Rows are points. To make a cloud, some directions were put in groups of two or more. Within a group, all points are equally far from the middle, so they leave a hole (a ring in 2 directions, a hollow ball in 3). The other directions are filled evenly. Then the cloud was stretched, turned, moved and blurred a little. Count the holes, and give their numbers of directions, smallest first.

Cloud (20 x 3)
[[-10  61   9]
 [ 37 -22  37]
 [ 30  15 -46]
 [-13  20   3]
 [ 30  -7   1]
 [ 37  34  43]
 [-24 -44  22]
 [ -8 -48  -5]
 [-30  62  -9]
 [ 38  19  26]
 [  2  42 -22]
 [  8 -34  12]
 [-31  61  -4]
 [-23   9  -5]
 [  1  -9  -5]
 [ 38   0 -17]
 [ -4 -13  -8]
 [ 16  39  15]
 [ 15 -36 -36]
 [-12 -24  -2]]
Holes: 0

Cloud (50 x 6)
[[ -4  15 -35  15  37 -55]
 [ 17  -2 -28  -9  47 -10]
 [-38 -19  -7  33 -10  26]
 [ 45  39  -2  23 -51   2]
 [-10 -27 -37 -20  17  12]
 [ 46   7  -4  29 -31  21]
 [ 45  38  14  36 -14 -12]
 [-18 -14 -10  36  -3 -19]
 [  4  65 -27   7  35   3]
 [-23 -22  20   7 -50  37]
 [ -1  35  30   6 -58 -12]
 [ 59  20  30 -26 -21   7]
 [ -7 -26 -31 -26  16  10]
 [ 37  33 -30  27  25 -45]
 [ -2 -13  -8  36  -5 -29]
 [ -7  23  20 -40 -23 -41]
 [  3 -35 -27  29 -11   9]
 [-11  27 -10 -35   2  42]
 [ 30  42  17 -29  11  27]
 [-34  19 -34   4  32 -25]
 [ 51  11  37  -9   2  -2]
 [-12 -13 -22  21 -36 -20]
 [ 18  54  34 -29 -19  -1]
 [-25  42  -4  40   8   1]
 [ -7  44  47  10   3   4]
 [ 10  34 -18 -47 -37  31]
 [-13  16 -35  12  33 -54]
 [-29  -3 -39  -3  23  -7]
 [ 36 -23  13 -35 -15   1]
 [-30  24  34  30   4   2]
 [-20   9  35 -18 -16  21]
 [ -1  10  12 -31  11 -48]
 [ 39 -13  36   9  10  42]
 [  6   7   6 -40 -11 -49]
 [ -6  31  39  -5 -46 -20]
 [  0 -11  20 -18  38 -17]
 [ 54  25 -31 -27 -12 -42]
 [ 18  54 -29  22  31  11]
 [-23  -5 -45  -2 -35   5]
 [ 29  -5 -47 -14 -30 -33]
 [ 35  32 -27  23 -17  22]
 [ 54  42 -36 -22 -27  -1]
 [ 58   8   0 -42 -19 -16]
 [-26 -14 -38 -21   7  13]
 [ 33 -33  25 -22 -21  11]
 [ 23 -31 -27  26 -23  12]
 [ 46  -6  33  -9   3  30]
 [ 33  46  -2  46  17 -11]
 [  9  73 -30   5 -14 -25]
 [ 39   1 -43   8  -2  31]]
Holes: 2 (2, 2)

Cloud (73 x 8)
[[-37  36 -33  50   7   2  -3 -22]
 [-30  12 -35 -48 -10 -28   0 -22]
 [-23  34 -32 -28  43   6 -13  23]
 [ 20  24   7   3  23 -15 -24 -67]
 [ 47  -4  -2 -29 -36  -9  -5 -33]
 [  6  50 -27  -9   1  42   6 -31]
 [ -4 -21   7   4 -19 -51  -3  36]
 [ 27 -20 -13  -8  10  39   3 -42]
 [ -3  43 -12 -43   0   1  20  19]
 [-18  38 -45 -19 -33  -8  28   5]
 [ 15  18   6  34 -35 -33 -31   7]
 [  0  18 -51  25 -58 -12  -1  -1]
 [ 38   6 -20   0  16 -34  21 -63]
 [-47  24  44  -3 -35  18 -21 -24]
 [-19  -5  23 -11 -32   2 -44   7]
 [-49  52 -11  13 -42 -21   2 -11]
 [ 22  -2  14  14 -53 -25  -6 -39]
 [-43   8 -48  12 -55   5   9  32]
 [ -8  41 -24   7  23  31  37 -45]
 [-35   7  -1 -59 -29  -4   2 -42]
 [-16  65  28  30 -19  -3   6  18]
 [-22  51  -4  -2 -17 -29  32  13]
 [ -9  -3 -37  18 -54  33  -1  12]
 [ 21  41 -19 -10  10 -38  21  15]
 [ -5  33 -33  21 -57  19  10 -41]
 [-52  -8   2  24 -18  25  -2 -60]
 [-20  26  47  17  16   2 -23 -16]
 [ 18  19 -26  29 -13 -50  13 -41]
 [ 11  20 -21  53 -27 -24  33 -38]
 [-34 -30 -12  -5  22 -25  25 -23]
 [-41  29 -37  -5 -11  16 -30 -45]
 [-22  55   4  25   6 -30  13  45]
 [-31   0  34  18 -49 -12  35 -12]
 [  9 -30  15 -36   7 -16   4  -6]
 [ -2  -7   2  60  -8  -8 -21  23]
 [-24  43  37  20 -31 -32 -11  -1]
 [-24  -1 -64   5 -40 -38  -3   5]
 [ 15   5 -45 -17 -11 -25  39 -57]
 [-27  -8 -63 -40  20 -10  -3  22]
 [ 24  28 -50  -2  10  19  30  -2]
 [ 21  10  35 -41 -23  34 -13 -29]
 [-57  46 -38  20 -10   5 -40  22]
 [ 21 -26  19  -9  -6 -39   9 -15]
 [  1  19 -32  21  17 -18  52 -50]
 [  5  44 -23  29  34 -14  25 -15]
 [-37  11 -25 -38  -1 -40  -8 -21]
 [-36   4  -1 -20 -25 -47   6  22]
 [  8  -6 -19  42 -34 -29 -27   1]
 [-18 -16  23 -20  17  44  14 -14]
 [ -3  14  15 -23  23 -27  20  25]
 [-11  10 -57 -17 -45  -5 -13 -33]
 [ -8  -6  16 -35 -11  31  37  10]
 [  3 -26 -21 -27 -44  10 -22  48]
 [-24  15   7 -31 -30 -29  26  15]
 [  4 -31 -30 -32 -18   1  42 -48]
 [ 28   9 -21  31  44 -16 -19   9]
 [-39   9 -10 -13  33 -38  10   1]
 [ 14  22 -17  17  24 -21 -59  17]
 [ -3   5 -64  -4 -44   6 -28  -1]
 [-18  36 -51  20  -2 -43  24  26]
 [ -8 -13 -14  33 -37 -11  -9 -57]
 [-12  50 -20  18   8  40  25 -46]
 [-30  -9  -7  -7  14  -7  51   4]
 [-49  15  20   1 -27  46   1  12]
 [-46  21   9  13  12 -21  52 -49]
 [ 19  29 -28   5   1 -65 -22  10]
 [ 16 -13 -50 -27 -30  -9  11 -50]
 [  3 -37 -29   4  29  -5  13 -38]
 [ 14  12  36  27   0  38  -6 -28]
 [ 31  30  32   4  24   7  30  -7]
 [-12 -22  -1 -24 -60  16   1 -19]
 [-40  -5 -36  22  38 -10   8 -27]
 [ 17 -17 -19  20   6  36  29  31]]
Holes: 2 (3, 4)
